Each row is a point. The ring and each string are closed loops that go straight from each point to the next, and from the last back to the first. Before rounding, they use only three directions, however many columns there are. Count how often each string passes through the ring. Passing back the other way cancels.
In the rows, 128 means zero.

Ring, 7 rows:
[[128 143 183 161]
 [118 162 179 132]
 [104 161 154 105]
 [ 85 125 125 109]
 [105  90 111 145]
 [135  90 121 169]
 [145 111 156 182]]
String, 23 rows:
[[ 72  79  97 128]
 [ 53  83 120 133]
 [ 47  82 103 117]
 [ 70 105 139 134]
 [113 125 137 134]
 [115 135 119 109]
 [ 90 145 113  80]
 [ 63 142 134  87]
 [ 71 133 149 113]
 [ 68 140 150 105]
 [ 90 166 137  78]
 [ 70 137 152 111]
 [104 126 148 137]
 [123 143 132 116]
 [102 145 123  95]
 [115 133 131 121]
 [ 97 122 135 127]
 [123 128 116 118]
 [ 81 102 104 113]
 [ 53  81 105 123]
 [ 74  96 130 139]
 [120 119 128 136]
 [113 103 104 129]]
Times through: 3
String:
[[162 141 159 161]
 [139 141 158 148]
 [101 137 177 148]
 [100 175 198 125]
 [127 196 171  93]
 [131 165 142 104]
 [114 138 140 123]
 [ 76 124 139 117]
 [101 120 142 137]
 [121 117 115 127]
 [113  82  87 138]
 [111  72 105 163]
 [107  78 130 175]
 [111  98 146 169]
 [121  94 158 190]
 [159 114 171 198]]
Times through: 1

Ring, 7 rows:
[[179 121 145 137 117 190 133 122 135]
 [194 171 149 135 169 162 140 136 134]
 [162 179 140 118 189 134 155 136 127]
 [127 155 126 108 165 130 154 123 122]
 [101 118 106 107 109 147 128 100 122]
 [110  88 106 119  66 178 110  90 126]
 [140  85 125 129  72 195 120 102 131]]
String, 17 rows:
[[124 112 127 114 120 160 147 114 125]
 [ 96  84 112 109  83 166 135  97 123]
 [ 89  58 102 114  42 185 115  83 124]
 [122  80 124 120  77 185 132 102 128]
 [143 116 125 125 106 174 127 110 129]
 [154 118 118 133  87 185 101 101 132]
 [155  74 135 137  63 211 122 105 134]
 [147  61 143 132  68 211 142 110 133]
 [141 104 133 124 105 178 139 113 129]
 [141 116 123 124 104 173 124 108 129]
 [116  89 100 124  53 185  93  84 128]
 [ 85  76  86 113  40 176  93  74 123]
 [ 87  90 103 106  82 159 127  92 121]
 [119 118 119 113 116 156 137 108 124]
 [134 136 116 119 121 156 122 108 127]
 [ 98 135  95 106 112 138 113  95 121]
 [119 131 108 114 114 151 119 102 124]]
Times through: 2

Ring:
[[138  92 128 148 145  84 119 139  77 157 127 119 115 135]
 [117  88 133 147 142 126  87 134  89 159 114 119 143 127]
 [102 109 129 146 124 168  62 124 135 145 115 128 165 118]
 [ 99 127 125 137 119 183  66 117 158 133 121 129 171 111]
 [107 144 119 123 122 173  92 115 165 122 133 123 160 106]
 [123 151 114 122 123 143 119 117 160 118 144 124 139 111]
 [152 152 106 135 120  85 149 125 148 119 159 132 101 128]
 [165 138 107 147 123  53 156 133 125 129 159 135  84 140]
 [155 108 118 150 137  58 141 139  90 147 142 126  95 140]]
String:
[[118 134 118 137 119 147  94 121 153 129 134 130 146 118]
 [110 131 123 124 131 159  98 120 141 131 129 118 154 109]
 [103 145 122 111 131 179 101 113 157 121 131 114 164  99]
 [116 165 112 112 120 163 117 111 179 108 146 122 149 102]
 [136 166 105 128 111 124 130 116 179 108 157 134 124 117]
 [149 175 100 124 113 101 154 118 176 103 167 133 107 119]
 [147 147 108 140 117  95 135 125 151 121 154 135 109 128]
 [137 131 116 137 128 106 125 127 130 132 142 127 120 125]
 [135 124 120 131 137 105 129 129 115 136 138 119 121 123]
 [154 135 109 150 118  75 136 131 135 130 153 137  99 137]
 [189 139  98 166 112   7 170 140 126 129 172 150  54 157]
 [175 115 111 156 133  20 165 143  88 144 155 131  68 150]
 [142 102 125 139 147  79 135 138  81 151 133 115 109 131]
 [142  91 129 143 151  74 131 141  66 159 128 113 109 134]
 [132  80 134 142 157  88 119 141  57 165 119 109 121 131]
 [122  88 134 138 151 113 106 136  76 159 117 110 135 125]
 [110  58 146 147 161 122  81 142  46 179  98 106 148 127]
 [113  81 135 158 136 132  69 136  92 164 109 125 148 131]
 [121 112 124 148 126 130  90 129 125 144 126 129 140 126]
 [121 117 123 145 126 133  93 127 130 140 128 129 140 124]
 [113 119 122 153 115 152  70 124 148 139 125 137 152 124]
 [ 90 119 127 147 113 198  41 117 163 138 113 135 182 113]
 [ 98 118 129 129 132 177  75 120 136 139 117 118 169 108]
 [113 126 123 134 126 151  92 122 141 134 128 124 150 116]]
Times through: 0
